Each row of a before or after table is a point. One or more steps were done to the points. Then noise was added and the rows were shuffled. The steps act on columns, c1 being the first. Name the steps. A step turns or swaps two columns, mirrors them in a line or flattens them onto one, adds a multiple of one to another, or multiplies or shifts one. Angles are multiples of 10 degrees, from the lower column toward the higher: turns from -170 to 170, lines from 10 to 170 but not 90. Use the fewest steps. Two steps may share a column if one is a turn and the other turns, adds or multiplies; they go together, in the order done. Otherwise the lowest column goes first.
(in the rows, 128 means zero)

Before, 13 rows:
[[136 127 105]
 [164  80 126]
 [139  90 148]
 [106 120 183]
 [115 144 157]
 [114 109 146]
 [115 169 160]
 [ 90 106 185]
 [158  88  79]
 [186  91  92]
 [120 141 181]
 [104 177 150]
 [ 91 115 174]]
After:
[[177  60  94]
 [103 152 177]
 [124  65 150]
 [101 158 153]
 [101 202 137]
 [137 130 108]
 [166  47 136]
 [ 83 111 160]
 [104 192 155]
 [ 73 113 161]
 [202  74 101]
 [ 78  91 163]
 [108  98 143]]
Steps: turn c1 and c3 by 20 degrees; multiply c2 by 1.6

Before:
[[ 71  75  97 171 101 114]
 [144 118 149 158 108 146]
 [157 140  72 121 163  87]
 [165 125 203 167 114 136]
 [103 125 186  45 162 144]
 [137 137  91 107 207 103]
 [152 104 224  78 101 129]
 [137  63  86  97 115 152]
 [155 138  92 134 107 146]
 [158 123  85  89 105 124]
 [116 113 111 173 120 112]
 [111 101 102 169 163 104]]
After, 12 rows:
[[ 88 170 169 136  49 168]
 [173  96  82 168 137 166]
 [175  93 104  97 112 157]
 [107 107 130 134 172 110]
 [141  53 150 103  97 131]
 [187 183 180 122 155  96]
 [171 108  96 105 128 111]
 [141 106  97 203  98 160]
 [169 189 211  88 102 160]
 [100  91 132 176 162 122]
 [ 36  70 151 117 174 114]
 [154 138 148 114 147  94]]
Steps: multiply c1 by 1.6; turn c2 and c3 by -50 degrees; turn c4 and c6 by -140 degrees; turn c4 and c5 by -110 degrees

Before:
[[114  60 142 144 134 146 139 161]
 [162 156 174 115 106  77 121  94]
 [124  65  85 145 112 163 113 141]
 [103 125 138  82 126 123 111  72]
 [144 116 115  83 132 147 143  79]
 [159 171 171 115 144 111 133  99]
 [101 127  95 124 141 136 133  95]
 [125  41 108 149 155 121 125 114]
 [168 150 172 102 153  90  91 132]
 [142 138 135  91 130  84 140 129]]
After, 10 rows:
[[114  87 144 144 118  69 112 143]
 [220 163 111 107 152 166 132 109]
 [248 204 119 116 144 189  93 117]
 [ 45 119 157 111 120 111 133 111]
 [120  43 165 134 121 135 124 131]
 [232 166  81 102 110 180 119 107]
 [179  94 142  76 135 111 144  86]
 [ 53 151 119  71 132 133 111  84]
 [ 86  42 124 155 149 124 139 151]
 [170 118 126 105 103 164 140 111]]
Steps: multiply c1 by 3; add -1.5 times c7 to c2; turn c3 and c5 by -130 degrees; turn c5 and c6 by -140 degrees; flatten c4 and c8 onto the line at 40 degrees

Before (11 x 11):
[[ 76  90 115 103 132 142 144 148 147 127 111]
 [132 100 105 116 139  85 124 116 156 123 176]
 [110  90 123 105 125 141 110 135 113 126  66]
 [ 93 100 103 101 129 142 104 156 149  86 115]
 [ 96 139 110 160 181  96  65  98 130 171 138]
 [ 74  73 116  80 125 110 128 170 116  97 100]
 [101 137 101  99 153 127  67 127 130 180 112]
 [148 136 123 145 156  55 128 145 170 136 145]
 [123 104 167 102 130  81 135 139 172 101 159]
 [132 122 133 104 164 105 143 143 138 103 161]
 [122 153 121 113 153  67 123  98 153 130 103]]
After, 11 rows:
[[144  99 135 159 107 188  99  65 129 171 148]
 [167 146   8 105 123 118 109 123 113 125 111]
 [205 134  67  80 142 141 102 160 115  97 130]
 [144 152 202 116 148 168 134 116 158 124 167]
 [148 143 212 102 158 167 126 142 173 100 103]
 [192 122  89 103 117 121 126 153 146 128 133]
 [116 105  76 114 149 190 145 103 154 132 126]
 [108 135 156 145 152 203 116 141 169 137 140]
 [130 136 193 104 114 170 130 151 138 103 135]
 [172 126  85 100 118 117  92 135 149  86 145]
 [143 102  80  98 109 146  82  87 131 180 147]]
Steps: turn c1 and c2 by 140 degrees; turn c3 and c11 by -70 degrees; multiply c3 by 2; turn c5 and c6 by 140 degrees; turn c7 and c8 by 40 degrees

Before, 8 rows:
[[173 122 152 155  92 141 146 129 144 136 107  75 103 143]
 [140 148 160 141 155 117 116 125 100 118 119 119 111 117]
 [134 152 166 134 137 136 118 118 121 132 169 135  93 135]
 [109 170 142 148 124 140  95 119 102 124 144 119 143 119]
 [152 122 120 147 137 153 128 154 110 141 117  92 111 168]
 [130 133 113 142 163 135 109 102 131 138 144 104  97 123]
 [148  95 111 114  75  69 180 151 186 158 120  76 119 176]
 [100 185 145 134 189 137 110 122 136 107 167 106 128 125]]
After:
[[148  93 137 126  77  60 109  77 184 161 117  74 127 247]
 [ 97 191 113 131 189 137 139 141 137 103  83 117 127 124]
 [132 154  81 126 138 133 124 145 122 131  93 150 152 146]
 [105 169 119 131 124 145 135 157 104 121 109 123 115 105]
 [148 126 130 121 134 151 147 120 111 153 127  91 157 224]
 [138 152  88 126 157 118 135 142  99 116 131 116 130 101]
 [168 120 101 123  91 140 117 112 142 135 125  74 147 167]
 [126 132 131 124 164 137 112 157 132 130 101 108 163 114]]
Steps: flatten c1 and c4 onto the line at 170 degrees; turn c3 and c13 by -160 degrees; add 0.3 times c6 to c13; turn c8 and c10 by 20 degrees; turn c7 and c8 by -120 degrees; mirror c11 and c12 in the line at 80 degrees; multiply c14 by 2.5

Before (8 x 20):
[[ 83 138 116 158 101 148 171 116 103 117 154  96 167 137 123  99 113 126
  114 136]
 [147 117 124 144  99 141 124 126 128 125 127 133 150 146 130 174 137 147
  122 131]
 [113 133 119 124 140 134 161 125 118 142 145 115 126 125 126 120 148 132
  131 109]
 [ 99 126 137 128 136 122 108 106 137 146 152 134 131 147 123 100 111  63
  145 139]
 [117 123 114 122 116 137 189 114 133 147 128 137 158 111  86 123 149 141
   98 150]
 [149 122 164 130 124 119 131 126 135 117 143 141  75 108 112 147 139 145
  121 132]
 [149 136 127 131 105 138 115 114 129 141 150 102 147 143 108 113 144 117
   98 129]
 [151 163 112 149 154 137 107 137 131 142 167 104 119 127 128 118 134 145
  136 145]]
After, 8 rows:
[[142 140 112 147 153 194 107 125 134 143 165 100 145 129 127 118  93 142
  122 122]
 [106 147 117 127 142  90 162 118 120 144 143 115 110 125 125 124 131 137
  121 133]
 [ 62 113 119 155 103   7 175 100 105 121 156  98 121 138 125 135 114 129
   99  96]
 [158 141 163 132 126 181 132 132 136 118 145 145 159 107 108 138 135 143
  146 178]
 [107 150 114 119 116 101 191 121 136 148 128 136 128 109  74 156 139 143
  115  81]
 [102 112 137 125 138  40 107 109 135 143 152 137 133 145 124 105 128  64
  104 112]
 [135 135 128 144  99 189 122 126 127 124 126 133 119 144 131 139 138 147
  171 110]
 [143 143 130 132 103 189 115 101 131 138 151 101 117 140  98 151 125 116
  104 105]]
Steps: multiply c1 by 3; turn c1 and c6 by 70 degrees; turn c2 and c17 by -80 degrees; add 0.5 times c12 to c8; add 0.5 times c10 to c13; turn c13 and c20 by -120 degrees; multiply c15 by 1.3; turn c16 and c19 by 80 degrees
